Rows are points. The points of each table are mixes of a few directions, plus a little noise. Count the directions of each table, and those that both share. Where both have some left over, give the other angles between the two spaces (their principal angles), to ten degrees, smallest first.

First, 5 rows:
[[-29 -31  95]
 [  7   8 -22]
 [ 16  17 -51]
 [ -1  -1   4]
 [  8   9 -26]]
Second (7 x 3):
[[-24 -13  25]
 [-26  -4 -16]
 [-17   1 -24]
 [-40 -17  19]
 [  8  -3  24]
 [ 59  35 -79]
 [ 41  -1  50]]
Directions: first 1, second 2, shared 1

First (8 x 6):
[[-14  46   6  18 -28 -95]
 [-27  14  17  13  -7 -35]
 [ 41 -19 -22   9  13  -1]
 [-45  31 -36 -23 -13  11]
 [-28  56 -34 -35 -32  -9]
 [-16   6  36  -9  -6  17]
 [ 33 -85   5  31  52  50]
 [ 54 -46  27  -2  23  61]]
Second:
[[ 46  30  30 -21 -67 -29]
 [ 22   7 -14 -14 -32  -8]
 [ 12  28  89   3 -20 -25]
 [  2   2   3  -1  -3  -2]
 [-42 -33 -52  16  62  32]
 [ 13 -12 -76 -16 -16  10]
 [-53 -21  20  31  77  21]]
Directions: first 4, second 2, shared 1; angles 30

First (8 x 9):
[[ 15 -47 -30 -45  13 -10  28   0  -5]
 [-11  36  23  33  -9   7 -21  -1   4]
 [ 15 -49 -38 -55  16  -9  26  -5   3]
 [  1   1  -7 -12   3   2  -5  -7  12]
 [-27  95  29  30 -11  26 -75 -29  59]
 [  4 -12  14  25  -6  -7  18  18 -33]
 [  5 -18   0   3   0  -6  17  10 -18]
 [  1  -5  11  21  -6  -4  11  13 -22]]
Second (9 x 9):
[[ 21 -14 -18 -32  -9  14  21  -8  47]
 [ 15 -12   6  12 -14 -17   1  -4   8]
 [ 33 -16  -3  -9  18  -2   6   1  -2]
 [ 49  -5  46  58  15 -45 -32  -2 -54]
 [-32  25  40  44 -35 -16 -29  -6 -18]
 [-22  31 -32 -20  16  27 -15  -5  33]
 [-50  -2 -53 -26   4  17  19  11   6]
 [  4  37  15 -19  33  35 -24  -1  -3]
 [-19 -44   0 -11 -32  -9  48  15 -22]]
Directions: first 2, second 5, shared 1; angles 30

First (11 x 12):
[[ 13 -17   9 -34 -54  27  20  44 -90 -26  -9 -41]
 [  2  46  -7 -21  27 -20 -17 -19  -3 -24  59  15]
 [-18  10   5 -41 -36   4 -31  55 -66 -26  -3 -12]
 [  2   3  -7  25   8 -10 -14  -5  39  13  -5  15]
 [-12   3  -1  14  49 -11   7 -50  55  21   4  22]
 [ 38   2 -14  50 -28  -9 -21  25  44   6  -7   6]
 [ 20  -8  -6  42  26  -3  22 -41  63  21   3  13]
 [  1 -29   1  39  40   6  40 -62  69  38 -22  11]
 [ -6  -5  -1  23  43  -8  18 -52  58  24  -1  19]
 [  6   3   3 -35 -34  14   3  34 -72 -27  10 -25]
 [-50 -10  17 -64 -41  14 -31  70 -95 -19 -32 -21]]
Second, 9 rows:
[[ 28  12 -10  19 -30  -5 -18  30   3 -10   8  -1]
 [ 68  27 -25  48 -74 -14 -47  74   8 -25  18  -6]
 [ 78  29 -28  53 -80 -16 -53  82  10 -26  22  -7]
 [-44 -17  16 -30  47   9  30 -48  -5  15 -11   4]
 [-66 -26  24 -45  69  13  45 -72  -8  22 -18   6]
 [-16  -6   5 -11  17   4  11 -17  -1   6  -4   2]
 [-54 -21  20 -37  56  10  36 -57  -5  19 -16   5]
 [ 35  14 -13  23 -35  -6 -23  37   4 -12  10  -3]
 [-28 -12  10 -19  31   5  20 -30  -3  10  -7   2]]
Directions: first 4, second 1, shared 1

First:
[[ 57  48 -22 -26 -13  21 -17 -37   6  -6  34 -42 -76  20  36   3   6  23]
 [-13  30 -14   3 -58   5 -18 -25 -19 -44  -7 -13  31  13 -17   4 -43 -10]
 [-14 -19  -4 -14  70  -3 -11  32 -18  16 -12  -6  -9  -3  12  11  37   0]
 [ -2  -8  23  40 -55  18   4 -23  29   7  23  22 -17   7   7 -18  -4 -20]
 [ -2 -60  29  29  18 -21  33 -12  11  34  11 -12  11 -40 -50 -35  16  12]
 [-14 -19  18  40 -56   1   6 -35   6  -9  12  -5  19 -10 -35 -27 -21 -13]
 [-27  26 -17 -11 -34  -8 -10   3 -24 -44 -30   5  61   9 -20  17 -45  -9]
 [ 10   5  -6 -13  10  -8   7   2  -3   0  -3  -8   3  -6  -6   2  -3  12]
 [ 46  -1  -3 -22   7 -26  41 -15  15  17  10 -21   2 -30 -31 -12 -11  43]
 [-32   0  -5  -4  46  21 -37  39 -17   1 -15  19 -18  26  48  24  35 -29]
 [-10  -1  -1 -23  62   3   1  68  12  27 -22  57  -6  13  55  32  33 -10]]
Second (11 x 18):
[[ 75  68 -41 -79  13 -19  26   7  11  -4  -3 -10 -13   2  22  30 -25  57]
 [ 32 -24  19  25  -4   9  11 -38  23  30  42 -27 -59 -13  -3 -33  27  12]
 [-37 -53  34  61  -2  21 -19 -15   2  18  19  -2 -25  -2  -5 -30  35 -35]
 [ 40  22  -5 -15 -39 -15  34 -20  22  -1   8   0  11 -12 -17  -6 -34  28]
 [-16   3  -8  -8   2 -10  -2   9 -16 -16 -18  -1  34  -2 -16   8 -15  -1]
 [-27  30  -9 -15  27  33 -37  65   6   1 -22  69 -23  50  95  48  27 -40]
 [ 13 -11  -7 -11  44  -4  -8 -12 -18   8  10 -47 -27 -11 -11  -8  25  18]
 [ -6 -21  25  39 -38   9   9 -19  22  11  17  15  -7  -4  -7 -22   0 -15]
 [-17   9  -2  -1  -6   5  -7  20   0  -7 -14  27  14  13  18  15  -5 -15]
 [-37 -24  -5   3  23 -19 -10  -3 -43 -22 -22 -37  50 -18 -54  -7  -8  -1]
 [-21   2  -2   2 -20 -10   4   6  -8 -18 -19  12  46  -3 -21   4 -26  -7]]
Directions: first 5, second 4, shared 4
